Every row gives one point. Each copy is the shape, with its points in the same order, turned, moved and blurred by noise. Some copies are also mirrored. Which?

Shape (9 x 3):
[[  7.1 -14.1 -12.4]
 [ 16.1 -12.7   5.7]
 [ -8.0  49.1 -12.0]
 [ 47.6 -10.9  11.0]
 [  5.7  -5.2  31.4]
 [  2.8  16.6  15.4]
 [-18.9  -5.6  -8.3]
 [-24.7  18.1   3.8]
 [ 25.2 -10.5  18.0]]
Copy 1 (9 x 3):
[[ 14.8 -13.2 -11.6]
 [  1.8 -16.2   5.8]
 [ 17.5  49.0  -9.1]
 [  1.2 -15.8  35.6]
 [-27.8   5.1   1.9]
 [ -9.9  19.3  -0.7]
 [  1.0   0.0 -32.3]
 [ -6.4  25.2 -27.9]
 [-11.2 -10.6  15.6]]
Copy 1 is: only turned
Copy 2 (9 x 3):
[[-16.4 -11.4  15.2]
 [ -4.6 -24.0   6.5]
 [ 23.5  38.5   9.1]
 [ 16.9 -43.5  20.1]
 [  6.6 -21.9 -20.7]
 [ 15.5  -0.3  -8.1]
 [-21.3   7.5  -3.2]
 [ -2.9  23.3 -16.0]
 [  7.4 -33.7   1.5]]
Copy 2 is: mirrored
Copy 3 (9 x 3):
[[ -6.7 -19.7 -16.4]
 [-19.2 -18.7   1.6]
 [ 19.0  40.9  -9.0]
 [-49.8  -7.5   3.0]
 [-10.6 -14.7  26.2]
 [ -1.9   9.3  13.5]
 [ 16.5 -17.6  -7.6]
 [ 23.1   3.8   7.0]
 [-29.3 -14.6  13.2]]
Copy 3 is: mirrored
Copy 4 (9 x 3):
[[ -6.5  10.4   3.4]
 [  9.6   7.0  16.4]
 [ 30.7 -30.7 -36.2]
 [ 28.9  30.0  35.3]
 [  8.6 -21.5  28.7]
 [ 15.7 -19.4   4.2]
 [-18.1  -8.9 -13.4]
 [  1.0 -34.4  -9.8]
 [ 13.4  -3.0  25.3]]
Copy 4 is: mirrored

Shape (10 x 4):
[[ -3.1  -4.1  13.9  25.8]
 [ 21.4   5.0   0.9  12.7]
 [  6.1  10.7 -15.5 -15.3]
 [ -9.9  -9.6 -45.0   3.1]
 [ -7.5 -12.5  -6.8 -17.0]
 [-13.8 -10.5 -42.8   8.5]
 [ -4.7  13.0   2.8  23.5]
 [-32.9 -16.3 -47.5 -14.7]
 [  0.1   9.5  -2.5 -29.4]
 [  7.4   3.3 -12.2 -25.9]]
Copy 1 (10 x 4):
[[-25.9   8.0  10.4  -1.4]
 [ -2.0  21.0   3.2  15.7]
 [ 19.7   7.9 -14.6   0.0]
 [ -4.6  -5.9 -47.5   6.9]
 [ 10.1 -18.5  -9.5  -1.2]
 [-11.5  -6.9 -46.0   3.6]
 [-19.7  19.9  -0.7  -9.5]
 [  1.4 -29.4 -55.2  -9.8]
 [ 29.8  -4.3  -4.0 -10.7]
 [ 27.9  -2.5 -11.6   1.0]]
Copy 1 is: only turned
Copy 2 (10 x 4):
[[-16.4 -18.4 -24.8  -6.6]
 [  9.7  -6.1 -15.5   1.9]
 [  0.9  25.0   1.2   6.0]
 [-19.7  30.5 -19.0  36.5]
 [-22.8   7.1   9.7  10.4]
 [-25.9  28.4 -25.4  36.2]
 [ -9.2   1.9 -29.2  -7.3]
 [-44.9  40.8  -5.5  37.7]
 [ -6.8  21.0  16.1  -5.6]
 [ -3.3  19.8  12.8   7.1]]
Copy 2 is: mirrored

Shape (12 x 8):
[[ -2.1  29.1  15.2   1.8  34.3 -15.8   6.6  60.8]
 [-14.2 -17.3  -7.1 -33.5 -16.0 -20.6   4.1  -6.7]
 [ -9.6 -11.3 -10.8   2.0 -10.1   7.6 -13.8 -13.4]
 [  2.4 -24.9  16.2  -8.1   6.1  10.1  -7.9  -4.5]
 [ -0.6 -18.6  39.6 -12.1   1.7  -4.5  -8.4 -17.5]
 [ -8.4 -13.8 -12.0  -4.6  -6.8 -32.3  19.2  -8.3]
 [  7.2   0.6 -10.3   1.4 -13.2  10.1  32.5 -12.8]
 [-38.6 -23.0   1.0   0.4  -5.1 -16.8  -2.8 -17.6]
 [-15.9  -9.6 -14.4  -4.3   9.2  16.6  11.6  -6.7]
 [  1.0 -20.6  -7.2  -3.8   4.5 -27.8  -4.5  -3.8]
 [-12.1  11.0  14.9   7.6 -15.3  -0.6 -12.4  12.9]
 [  4.2  88.1   4.3   1.5   0.7  -2.6  -4.9  -7.5]]
Copy 1 (12 x 8):
[[  8.5   2.5  66.3 -29.5  -3.8 -34.3  25.0  25.6]
 [  8.5  20.6  -8.9 -34.0  -2.2 -26.2 -24.9 -27.1]
 [ 10.4  10.5  -4.7 -10.9  -0.7   9.0 -23.6  -7.1]
 [  3.0  -8.4  -9.3 -23.9  14.0  -0.6   1.8  -8.3]
 [-24.2 -16.3  -8.7 -23.2  13.6  -9.4  -2.8 -16.2]
 [ 13.7  10.7  -4.4  -7.1 -18.9 -37.0 -18.1 -18.4]
 [ 20.0  15.7   8.2   8.8  -7.5  -2.5   3.8 -36.5]
 [ -7.3  11.6 -22.9 -20.7 -26.5 -11.9 -19.9  -1.6]
 [ 16.0  27.3  -4.1 -10.6  -7.0   3.7   6.3  -4.8]
 [ 15.0   0.3  -5.6 -11.6   0.8 -32.0 -20.4  -1.2]
 [ -5.1  -4.6  30.6 -22.2 -12.0   5.6 -18.4  -3.4]
 [-29.3  39.4  76.4  23.0   9.7  -3.3 -17.5  -4.9]]
Copy 1 is: only turned
Copy 2 (12 x 8):
[[ 11.0  26.4 -20.1  34.0 -49.8 -16.7  23.6  -6.6]
 [-40.4 -33.5  -0.5  -6.4 -20.9  -4.6 -12.9  22.5]
 [-21.3  -2.4   7.9  -8.0   7.5   4.9 -23.6   9.1]
 [-15.1 -10.4   9.2  -1.6 -14.1   4.1 -34.4 -15.4]
 [-35.6 -10.6  16.4  10.2 -24.9 -11.4 -45.3 -15.2]
 [-38.1 -30.4   0.2  20.4  -2.7  -0.3   2.4   9.7]
 [-33.4 -13.4  13.3  -8.0  11.8  -4.4  12.9 -16.3]
 [-46.9  -9.7  10.9  14.8  -9.7  21.1 -23.3  20.1]
 [-30.2  -0.4  -6.0 -10.3  -0.4  21.3  -4.5  -7.3]
 [-19.5 -26.1  -7.1  21.9  -4.7  -4.2 -18.7   9.6]
 [-12.0  16.2  22.1   5.1 -19.1 -13.4 -11.0  11.7]
 [-37.8  58.0  -9.0   2.3   1.9 -65.3  16.4   4.1]]
Copy 2 is: mirrored
Copy 3 (12 x 8):
[[-16.9  31.7  34.8 -30.7  10.8  40.5 -24.2  37.4]
 [  5.2   0.0 -32.8 -28.2  16.1   9.9  16.7 -13.1]
 [  8.5  -5.8  -5.4 -11.2  -5.4 -13.1  -1.6 -18.2]
 [ -5.6 -29.6   2.5 -21.6  -4.2   1.6   3.5  -0.5]
 [-12.8 -26.5   4.0 -24.3  -8.8   2.1  33.5   5.3]
 [ -8.0  10.1 -24.9 -11.9  29.5  -8.0  10.1   1.1]
 [ -7.9  -5.9   0.5  17.5  28.1   6.3   1.1 -20.6]
 [-19.3   6.8 -26.9 -23.9  -7.9 -18.7  11.2 -12.9]
 [-14.5  -7.1  -1.3 -13.3  10.3  -1.0 -16.3 -25.9]
 [  1.9  -2.2 -13.8 -26.0  17.9 -13.8   4.9  11.2]
 [  3.7  13.2   8.7  -5.3 -18.2  11.2   5.9   3.9]
 [ 14.6  50.8  67.1  -3.9  15.1  17.9  24.4 -23.4]]
Copy 3 is: only turned

Shape (12 x 9):
[[ -4.2   8.5  17.9 -12.8  -3.0 -17.2 -17.3  -2.8  -0.2]
 [-28.2 -34.7 -27.5 -16.8 -15.6  15.3  -7.7  22.2  -8.3]
 [ -5.8  15.4   1.6  33.1 -23.7  24.2  36.4  -1.9  26.4]
 [-18.6  19.5   2.7 -25.1 -22.4 -28.8  17.1  24.1  -9.0]
 [ -6.1   5.7  15.8  -1.0  21.4  12.8   0.2  21.0 -29.2]
 [-32.1  20.8 -25.0 -17.1  -6.8  13.8  33.5   4.5  -1.6]
 [ 11.5   6.6 -12.5  20.7 -11.7  19.4  13.7 -27.3 -26.3]
 [-33.5   2.1   5.9  24.7  33.1  -4.7  31.2  10.4 -16.0]
 [ 19.5 -10.3   9.6  11.0 -17.2  -8.4   9.5   7.8  18.6]
 [ 20.1 -14.2 -26.2  24.1  20.9 -28.5   6.2  10.1  -8.9]
 [-11.6 -21.2  23.1 -25.6  24.4 -28.1  15.9  24.6  -3.2]
 [  9.5 -19.3 -22.5  18.5 -17.7 -21.6 -14.1  -3.7 -23.7]]
Copy 1 (12 x 9):
[[ 15.7  -1.7  -1.7  -3.7  -4.4 -29.4  -2.8  20.2  12.6]
 [ 30.6  49.6  -8.8   1.9  -1.1  11.6  36.4  18.6  -2.4]
 [-23.5 -10.8 -28.4   3.6 -19.1  43.9  -3.4  -0.8  17.1]
 [ -2.3  35.1  -6.5 -25.9 -30.1 -14.0 -12.8  36.6   8.3]
 [  6.0  25.8  -8.6   1.0  25.3  -7.0 -22.4   5.8  -9.5]
 [  0.4  37.6  -0.3 -19.8  -4.2  37.6  -7.9  23.6  30.3]
 [ 26.0  -2.7  -3.3  -8.7  -8.3  30.3 -18.6 -24.4   3.1]
 [-22.2  37.0  13.2  23.5  10.9   7.1 -22.1  -4.6  16.0]
 [-11.1 -10.1 -15.7 -10.9 -19.7  -2.6  16.7  -0.8 -10.1]
 [ -8.5  24.1   7.7 -15.2  -5.7 -20.7  11.7 -44.1   3.4]
 [-20.8  28.0  26.8  -4.6   8.7 -29.4   3.6  29.5 -12.2]
 [ 31.1  16.6  -5.4  -3.4 -28.5 -17.0  12.3 -29.8  -3.3]]
Copy 1 is: mirrored
Copy 2 (12 x 9):
[[ 14.6 -17.7   7.9   6.7  11.6   7.2  -9.2   1.9 -10.3]
 [  3.4  14.8  -0.1 -38.8 -28.9  -0.4   4.1 -29.9 -17.2]
 [-17.0  16.3  12.1  33.3 -53.0  -8.2  -4.1  23.9   9.3]
 [ -0.5 -27.7 -22.2  -1.4 -11.4  23.1  19.0  12.4 -17.9]
 [ 10.5  -4.2  42.3 -17.2  -6.1  23.0  17.6  15.5  -1.2]
 [-41.7   0.0  -0.4  -9.8 -28.4  24.0   3.0  10.0  -7.4]
 [ -0.6  46.8  20.6  22.7 -10.3  31.6  -4.2   8.3   1.9]
 [-22.7  -5.8  36.0   2.7  -7.3  15.2  38.0   0.5  27.5]
 [ 28.7   9.3  -5.4  11.9 -16.9 -11.6  -1.8  19.9   9.7]
 [ 10.3  34.3  -1.1  -4.8  21.9 -10.7  32.8  11.7  13.6]
 [ 17.6 -34.1   2.6 -27.8   5.7   5.1  19.3   3.7  28.1]
 [ 24.8  34.9  -5.7   8.5   8.7   5.1  18.3 -12.4 -12.3]]
Copy 2 is: mirrored
Copy 3 (12 x 9):
[[ -4.3 -25.0  11.8  12.9  -8.2 -11.4  -5.7  -5.5 -17.7]
 [-41.2   5.3  22.2   4.2  33.0  13.3  27.0 -12.7  -2.6]
 [ 12.5  31.6  -1.1 -13.2 -18.2  -2.4  -4.1  -8.9  37.8]
 [ -3.5 -27.8  16.7  23.0  -6.4 -27.9  36.5 -20.2   7.9]
 [ 15.0 -10.0   3.6  23.7  35.9 -26.8   1.4   4.8  -2.5]
 [ -4.9   1.5 -16.8 -14.6   8.8 -10.8  41.3 -23.1  14.7]
 [ 31.9  -1.5 -10.5   3.2  13.8  34.4   6.6  13.1  11.0]
 [  1.3  -9.8 -19.0  15.4  35.1 -22.9  -9.8 -15.5  41.7]
 [ -7.9  -0.2  25.2  12.3 -17.5  -3.4  -6.4  19.5  17.7]
 [-21.2 -12.0 -12.2  38.0  15.4   3.4  -0.8  33.6  26.5]
 [-24.5 -42.9  17.7   5.2  21.6 -42.5  -4.2   5.5  14.2]
 [-12.8 -14.2  10.2  41.1   6.1  39.5   2.9  12.3   8.6]]
Copy 3 is: only turned

Shape (17 x 11):
[[ -9.1 -19.4 -30.3  -5.4 -27.0   9.6  14.6   3.4   2.4 -35.2 -18.6]
 [ -8.8  20.0  12.1   4.2  -8.1  -1.4   6.7   8.8  -4.7  -1.7 -15.7]
 [ -4.5  23.4 -12.1 -24.7 -26.6   1.9  17.9 -23.3  16.1 -10.1  -9.8]
 [ -8.0  24.2  -4.8  12.2  31.1 -12.9   5.1  -1.2   6.7   8.6  -7.4]
 [  5.0 -14.9   1.6   5.8   3.7   1.5   9.8  -6.6  13.1   7.1 -10.6]
 [ -3.9  -4.2 -54.9   3.5 -19.3 -12.5 -44.8   7.7   7.2  10.6  16.3]
 [-11.3  -7.5 -41.2 -25.8  -8.0  47.4  -3.0  15.2  17.6 -18.1  62.3]
 [  1.1 -21.0 -29.9  -0.4  -3.2  18.7 -36.1  -5.7   7.7  15.3 -17.9]
 [  4.7 -23.3  10.3   2.6  -2.6  11.0  17.8   1.7 -33.3  -0.3  29.3]
 [ -3.9 -15.7   2.2  14.6 -19.2  -9.2  18.4  13.7  18.4 -47.9   6.6]
 [ 18.3   0.8   0.7  -9.3 -20.5   5.8   2.8 -32.1  12.3   4.4 -22.3]
 [-13.3 -21.5 -13.6 -28.8 -12.2   4.3  -1.0   0.9  12.5  14.4 -20.9]
 [  7.3 -13.8   9.2   0.8 -22.6  -9.8  15.6  14.3   4.2   9.9 -22.5]
 [ 16.4  50.5 -57.9  11.3   6.5   5.8  18.5  -1.8  -2.4  12.9  -9.1]
 [ 14.7 -21.2  -2.0  17.6  22.2 -12.1 -22.6   6.4 -11.8 -21.7  -6.9]
 [ 35.9   8.8   2.2  17.2  17.5   8.9   8.5  16.3 -30.4   4.1 -21.1]
 [-11.1 -13.3 -42.8  10.3 -18.9  49.3   6.0   0.9   3.1   4.3 -15.8]]
Copy 1 (17 x 11):
[[ -4.4  -3.2  -7.2  18.3 -47.0  13.4  19.7   4.4  -4.2  38.7 -11.5]
 [  3.3  17.5   6.8  -6.2   6.6   3.1  17.0 -14.8   6.0  16.9  -0.6]
 [  1.3 -11.7  -8.5  -8.7 -11.0  23.9 -12.4 -24.8 -12.9  33.9  -1.5]
 [  7.5  -3.7  -1.2  -5.4   7.0 -13.8  14.6 -32.6  23.1  -7.8  13.3]
 [ 10.0 -17.1   6.2   7.2  -1.8   3.0  15.4   3.0  12.7  12.7  19.7]
 [-25.0   3.2  -5.5  21.2 -38.9   8.1 -38.2   8.7  24.3 -28.3  -7.6]
 [-80.4 -13.6 -21.9 -19.8 -37.7   6.5  -8.5  12.4  18.3  25.9  23.6]
 [-14.4 -20.3  26.5  31.0 -10.0   9.7  -4.7   8.9  37.4   2.2  -6.5]
 [-19.6   4.6  -4.5   8.4   5.8 -27.9  18.4  30.0 -13.2  20.3  25.3]
 [ 12.3   9.3  -5.0 -20.2 -52.5   5.9  32.1   9.1 -12.0  18.1  17.0]
 [ 18.2 -20.3  17.7   8.5   0.0  16.7 -12.5  -4.1   1.1  31.4   6.9]
 [ -3.3 -27.4 -15.2  15.0   3.1  28.7   8.9  12.5  15.5   7.2 -12.6]
 [ 25.3   8.0  -9.0  11.4   1.9  18.8  18.8  15.9   3.2  13.0   9.4]
 [ -2.1  15.9 -16.2  20.5  -9.4 -17.6 -28.0 -56.5  37.3  28.5  14.0]
 [  9.3  -5.9  26.2  -4.3 -23.0 -33.0  18.3  16.8  19.3  -5.2  -4.1]
 [ 19.1  25.4  16.0  11.6  10.0 -34.5  13.1   6.0  33.2  31.8   8.4]
 [-32.6   0.2   4.8  48.8 -24.5  21.8  14.0  -2.5  23.5  40.4   9.1]]
Copy 1 is: mirrored
Copy 2 (17 x 11):
[[-26.5   1.8   1.5   7.1   8.0  32.1   3.7 -33.3 -38.0  -0.6  -9.1]
 [ -9.5   5.5  17.5  -2.8  -6.9   6.9  -3.6  12.1  -5.9 -10.6   0.3]
 [-11.3 -16.3   0.7 -30.6 -16.3  37.1  -9.6 -13.5   2.6   3.7 -10.5]
 [ 19.4  20.3   9.6  -4.6  -8.2  -8.0   2.1  -1.0   4.6 -10.9   4.1]
 [ -3.4  -9.3  -4.9   2.1   3.9   4.9   6.5  -7.1  -5.3 -14.0  26.6]
 [-17.7  20.0 -69.8  11.3 -13.5   4.3  10.0 -15.3 -10.1 -31.0 -19.0]
 [ -7.5   4.4 -48.1  32.3  48.0  53.1  21.9 -23.0  13.1  15.0 -40.5]
 [  3.3  10.5 -40.8  13.2   4.5  20.8 -11.6  -5.7 -23.9 -38.2  12.0]
 [ -8.0 -11.1  -7.1  41.1  13.6   6.2   3.6  16.6 -17.7  34.2   0.5]
 [-40.8 -12.1  21.9  20.3   5.0  10.4  24.4 -28.8 -11.8  -2.6  -0.9]
 [ -8.2 -15.5  -5.5 -11.1 -24.0  37.2  -2.5  -1.4  -7.3 -11.4  29.8]
 [ -1.3 -22.1 -19.1 -13.5  18.5  14.3 -10.0  -1.0 -26.0 -20.5  -0.7]
 [-23.5 -11.9   2.8  -5.9   6.6   7.5  12.1   7.3 -24.1 -12.4  18.1]
 [ -0.1  56.6 -19.4 -30.2 -19.7  26.8   9.0  -5.0   0.4  16.6  -0.7]
 [  4.1   6.8   6.5  44.2 -13.7  -3.5  20.5  -2.9 -28.5 -20.0  11.5]
 [  3.5  27.1  10.2   9.7 -14.1  13.1  18.6  29.7 -27.1   7.0  18.5]
 [-16.9  31.9 -23.3   8.6  32.1  43.9 -23.9 -17.2 -28.9  -5.5   9.4]]
Copy 2 is: mirrored
